Each wall is flat, endless, passes through zero and stands at right angles to its row. A trip goes straight from one point to another. List the walls that it crosses, first one first.

Walls:
(1): [18.5 -7.0 18.1]
(2): [ 27.3 -10.5  -9.9]
(3): [-3.7 23.9 10.3]
(4): [ -9.5 -10.6  38.5]
(5): [  6.7 -47.3  29.8]
(6): [ -1.7 -14.1 -19.4]
Trips:
[ 12.3   7.7 -18.4] to [-10.9 -30.3  -7.1] => 5, 4
[-16.0 -37.3  21.6] to [ -9.9 -17.1 -29.0] => 1, 2, 4, 5
[-6.5 -0.4 21.2] to [-24.5  -6.3 -37.6] => 1, 6, 3, 5, 4
[11.7 10.9 18.2] to [25.5 10.4 -0.9] => 5, 4
[-46.7  -5.8 -21.7] to [34.9  2.8 -8.5] => 2, 1
[-14.8  11.2 -20.6] to [-0.6  6.2  5.7] => 6, 4, 1
[11.8 22.5 18.9] to [-3.3 17.7  1.6] => 1, 4

Walls:
(1): [-31.0   1.4 -18.5 -24.2  -8.8  -7.0]
(2): [-5.8 21.2  5.5  4.9 33.5  1.5]
(3): [ -4.2   1.8  -5.7   7.3 -17.8  -4.7]
(4): [ 10.8  18.5 -24.1 -30.2   4.5  -1.2]
Trips:
[-30.3  -7.7 -22.1 -30.7  -5.8  20.3] to [-23.6   4.4   2.3  -3.5 -15.8  -9.9] => 4
[ 28.2 -12.5  20.0  22.0 -32.3  25.4] to [ -5.8  -4.3  -5.8  -9.6 -11.5 -18.9] => 1, 4
[ 16.2  17.6   2.9 -12.4  -3.5   6.7] to [ 14.3 -20.0   1.1   3.3  -3.2  -8.6] => 2, 4, 3
[ 29.9 -25.2 -33.4 -32.5  10.5  -0.8] to [  5.5  36.4   9.9  12.4  14.2 -51.1] => 2, 1, 3
[  2.2  16.6 -17.3 -20.5  13.9  17.1] to [ 31.8  -7.7  34.1 -30.4  14.0   8.9] => 1
[-17.0   0.4   2.5  20.1  27.3  10.7] to [ 12.4  12.1 -15.9   7.2  20.2  28.1] => 4
[-13.2  -2.8  11.4  10.6  20.5   3.1] to [  2.2  22.5  -1.1 -10.4  28.2  30.0] => 4
[ -7.4  10.9  25.5 -24.0   0.0 -14.4] to [-18.4   1.1  19.5   0.5  -4.6  -0.1] => 4, 3
[-19.4 -20.9  -9.1 -27.3 -18.4 -51.7] to [-2.5 -5.8  9.6  7.3  5.9  3.0] => 4, 3, 1, 2
[ 26.1  16.4   0.9   5.4  10.8 -43.2] to [-25.1  13.1   9.0  26.8 -19.3 -13.4] => 3, 4, 1, 2

Walls:
(1): [  5.7   1.2 -13.7  10.8  13.6  -1.5   2.9  29.3  -9.4   7.9  10.5]
(2): [ -4.9  22.8   6.2  -0.8  -3.1  12.4  -0.8  -0.2 -15.4 -16.8  -4.9]
(3): [ -8.7  -8.7  -0.9  19.3   0.6  29.0  -4.7 -17.7  -0.7  12.7  20.7]
(4): [ 17.6   8.8  12.5  51.8 -10.4  -6.4 -10.8  14.1  25.5   1.6 -23.4]
(5): [ 11.8  35.0  15.1 -13.2  11.8   0.3  -1.7   2.2   3.2   5.3   3.2]
(6): [-18.7  -2.7 -23.2  17.1 -35.1  30.5 -14.0   4.0  25.6   1.6 -10.1]
Trips:
[ -9.4 -15.8   8.9 -13.3 -27.0  24.3  25.3  -5.4  31.8  13.4   6.3] to [  0.2  -9.0   5.2 -39.0  13.1 -11.2 -15.6  12.9  22.9 -17.6 -15.2] => 3, 5, 6
[ 14.2  16.1 -26.6  20.2 -23.7 -58.8  58.4 -52.8 -13.4  21.2  -2.1] to [-23.2  33.2 -18.2  15.2  12.5 -32.5   5.7  -7.8  15.7  -3.9   0.6] => 5, 1, 2
[-17.9  23.0 -32.3  30.0  -1.6  16.5   7.7 -16.1   9.7   5.1  -9.8] to [  1.2 -20.3   4.3  24.7 -19.0  19.5  -9.0  -6.1 -29.3  29.3 -11.0] => 2
[-22.8   0.7  -3.9 -28.7   8.8 -35.6  -4.3  -2.7  12.1   6.9   0.9] to [  9.3 -29.4  24.1  14.7  -5.5  21.5  19.1 -10.1  -2.9 -21.0  -7.5] => 5, 3, 4, 2, 6
[ -7.0   7.3  19.1  -4.7   1.0  22.0  16.1  29.7 -22.2   1.4 -36.0] to [ 16.8  25.4   3.2   0.3  11.3  59.1  13.6   5.5  31.0 -38.1 -17.4] => 6, 1, 3
[-21.1   1.8   9.9 -15.0   0.3   9.1 -10.6  25.3   0.5 -16.2   5.3] to [ 16.4 -10.8  25.5   9.3   8.8 -19.8 -12.6   1.5   4.5   6.4 -12.4] => 6, 4, 2, 1
[  4.4 -16.3  14.4 -26.7   2.4  17.9  -2.3 -25.6 -20.6 -15.5 -24.4] to [-24.9   2.2 -14.0   4.2 -20.0  11.4   0.5  37.6   0.8 -31.3  23.8] => 6, 1, 3

Walls:
(1): [ 11.0 -39.8  -3.7 -24.6  15.5 -12.3  -9.1  25.9  34.0   6.1   4.8  -3.6
 -20.9 -12.8]
(2): [-22.0 -28.9 -10.0 -10.3  -5.2  35.7 -13.4  -9.1 -40.4  -7.0  29.8  31.5
  -8.3   2.3]
(3): [  7.3 -25.4   1.5  26.1 -29.0   8.9  20.3  11.2 -20.8 -39.2 -11.8   7.3
 -13.1  -0.4]
(4): [-16.4  12.6  13.9 -29.0  23.0  10.3 -19.3   0.1   6.4  14.6 -16.9   8.7
 -15.0  -1.9]
(5): [ -4.7  20.5  22.4  -9.4  -4.8 -12.7 -35.9  -4.9  -3.8   0.2  22.9  15.0
 -27.9  12.7]
(6): [-14.5  23.0  19.6 -12.2 -26.3 -19.0  -7.4  -1.0   6.1 -21.0 -15.5  -1.0
 -21.9 -15.7]
(7): [-21.1  -6.6 -31.6   2.4   4.9   9.9  -1.4 -25.2  19.1 -20.4 -13.5  -9.2
  13.0  15.1]
(8): [-18.6  -4.6  12.3 -18.0 -22.3   7.0  -3.4  17.9 -13.4  10.0  11.4 -14.2
  14.4 -17.6]
(9): [ 18.1 -32.9  -0.6  -4.8 -25.2 -14.6  18.6   3.3  12.6  16.3  10.4 -14.5
  -6.0   4.4]
(10): [  0.7  28.0 -22.8 -10.1 -17.7  -9.0  11.4  17.4 -65.9  11.6  -3.7 -10.2
   0.5  19.1]
(11): [ 11.2  12.8  -5.8  -2.7 -16.9  -9.4 -25.9 -19.5  -5.9 -18.6  20.5  -6.9
  27.1  20.4]
Trips:
[ 17.1 -12.9  14.2  -6.1  27.8   5.8  14.1  23.1   3.7 -28.5   5.7  26.3
   4.3  -7.4] to [ -4.2 -17.4  -1.2   5.4 -15.7 -12.1 -37.0  14.8  -4.7   2.7  -9.1  20.3
 -44.2  -4.6] => 5, 6, 9
[ 21.3   9.1   1.4  -4.9  10.0  32.3  44.2  29.3  37.1   0.9 -27.7 -13.0
  -7.2 -20.3] to [-28.9 -10.1 -17.3   6.9  -7.1  -0.9  24.4  -1.4 -18.8  -6.7 -14.5  -9.9
 -12.1 -19.4] => 6, 7, 8, 4, 10, 1, 2

Walls:
(1): [ -5.5 -20.3   5.5 -16.7  44.5  15.7  30.1 -26.3   3.0   2.8 -41.5   9.6
 -23.6 -16.1  16.5 -42.9 -36.3  -7.7 -14.2 -14.2 -14.1  16.4  -2.0 -15.9]
(2): [ -1.5   3.4  -0.9 -11.2  -3.2  10.1 -22.2 -32.2  -4.9 -24.0  11.5  10.0
 -12.0   5.3 -26.7  16.7   5.2  11.9  10.7  18.2  -5.4 -27.0 -23.7 -14.2]
(3): [ 29.9 -16.1   2.1  -3.5   3.3  31.6 -10.8  -5.9  26.5 -10.4  -9.2 -21.6
  -8.3  -8.0 -23.2  -5.8 -12.1  15.2   8.6   7.9   0.6  10.0  31.9 -17.6]
(4): [-17.6  25.2  15.9  -4.7  -5.4 -40.4  -9.7  -1.6 -25.0   2.4  -1.2 -10.9
   5.4 -18.9  24.3  13.8   9.7 -10.8 -11.5  23.5   5.7   5.4  23.1 -13.0]
(5): [  2.2  -3.4  18.1  -0.8  -4.3   6.6 -25.3  -5.0 -14.3  28.6 -15.5  23.4
  32.1   0.5  17.1   8.2 -11.8  -1.0   2.7  15.2 -15.2  11.9 -28.8 -12.2]
(6): [  6.5  48.1  28.7  -8.3  19.5  -6.3  -3.7  21.9  -8.0  -4.8  33.8  -5.4
  26.4   0.3  22.6  21.3   5.2  31.9  29.0 -41.5  -5.3 -34.3  15.9   2.5]
(7): [-26.4 -40.9  56.1  -9.4   1.1   4.0  16.8 -11.9   5.1 -28.3   4.0 -15.0
  10.0  13.5 -26.5 -28.6   5.2 -28.1   1.5   4.4   0.7 -28.7   4.0  -9.2]
(8): [-13.5   9.0  -9.2 -14.9  17.4 -28.9   7.0 -21.8 -23.5  -0.4  12.6   7.8
  20.5   4.6  23.8  11.1  18.4   8.8 -16.0   8.9  -5.1  22.5   4.0 -13.0]
(9): [ -7.1  18.1 -38.8  -1.1  -4.4 -24.4 -47.5  18.1   9.0  13.7   8.7  10.3
  -9.9   2.0  -6.0 -31.9 -12.5  -9.8   5.0  -9.5  -7.9   1.0  31.4  -2.9]
Trips:
[ -9.6   4.6   0.2  15.5 -27.9  22.1  -3.2   4.4  -8.0  23.6  -4.5  10.6
   1.7 -11.7  24.0  -1.5   3.2  -1.8  11.1  -3.7  10.8  -2.2 -28.9  44.3] to [ -4.5  -7.8   6.5  -8.6 -12.1  10.3  16.9  36.4  29.7 -25.6 -24.4  -4.4
  -0.5   4.8 -43.2   0.6   5.5  -0.6  34.0   8.2  14.0 -17.7 -10.0 -29.3] => 7, 2, 3, 5
[-30.2 -29.9  28.5  -7.1 -11.1  -2.7   0.9  17.8  -9.7   3.8  22.2   5.0
   8.3  18.5  27.5   5.1  15.8 -10.4   1.3  16.9  32.7   3.9   9.9  -2.2] to [  7.0 -13.9  10.1 -14.1  17.4 -15.8  27.5  12.9   1.5  -6.5   5.5 -11.7
 -15.0   6.8   9.6 -35.0  21.8 -25.8 -19.4 -17.3  18.7  21.8   7.1  10.3] => 6, 5, 1
[-19.5  24.6 -13.2  19.5  18.2  18.6  -8.6   4.7  -5.3 -12.1  -4.2 -25.3
   8.2   7.0   3.8 -31.1   6.3  11.8 -18.6 -20.4  14.4   6.6  -7.3 -21.7] to [  2.2 -10.6  -4.0 -23.7  -6.4 -14.2   1.0   0.5 -37.6  -9.6 -28.9   3.1
  -3.5  17.1   2.4   2.0  11.4  11.0  -8.3 -20.2  -7.6  -8.9   0.7 -26.2] => 3, 4, 7, 2, 5, 9
[ 37.1 -22.9 -13.3 -19.1 -11.0 -19.9 -46.5  14.5 -13.4  31.1  -2.6  -7.8
 -13.7 -16.3  10.4  -3.6 -36.7  22.4  -3.0 -46.2   9.7  17.6 -10.2  14.5] to [ 12.0  -4.9 -19.3  -2.2   6.8 -14.2 -20.1   0.7  11.6 -12.7 -16.8  11.6
  28.4  -7.3  10.6  -7.8  -3.1  15.8 -17.0  -9.6  22.5  25.0  13.1  -7.1] => 8, 6, 4
[  7.6  -7.0 -16.7 -12.1   7.0  34.0 -45.3  -7.7  -3.3  22.1  10.5   7.8
  -1.5 -10.8  41.9 -14.3  -9.1  11.8 -48.0  39.9   8.0  14.9  25.0   5.8] to [ -6.7  14.5 -11.9 -21.2 -28.4  -3.1   0.4   4.3  -5.7  18.6 -10.9 -23.4
   4.2   3.8  22.5  -2.6  -5.5  27.6   3.8  21.4 -13.5  10.1   9.2 -13.4] => 1, 6
[ 18.4  16.8  23.3 -10.9  41.3   6.1  20.1   1.4 -13.7 -21.9  11.5  30.7
  -6.9   6.0  26.3   1.1  29.1   6.1  19.4  15.3 -24.7  23.6  -6.8  -0.5] to [ 11.2  17.0 -18.9  -4.2 -14.1  21.6   7.9   5.9   4.7  -2.6   4.1 -33.4
 -15.8   9.6  15.5   7.2  43.5  -1.3 -11.1  -6.1  27.0  -3.1  12.4   8.2] => 5, 2, 1, 3, 8
[ -5.7   5.1  -1.6  23.2  -6.6 -24.6   0.5 -18.7  36.5  13.7  11.2  19.1
 -46.5  -7.1  10.6 -14.6   5.2  -2.1  -5.5  10.9 -23.2  17.8  40.0 -12.9] to [  1.0  12.2   2.0  35.9 -15.9  18.1 -25.1 -27.6  -7.2  25.9  17.1 -26.6
  -0.2  44.2  -0.2  12.4  13.1 -13.7  -7.7 -11.8  13.7   3.3  38.7  31.8] => 1, 8, 6
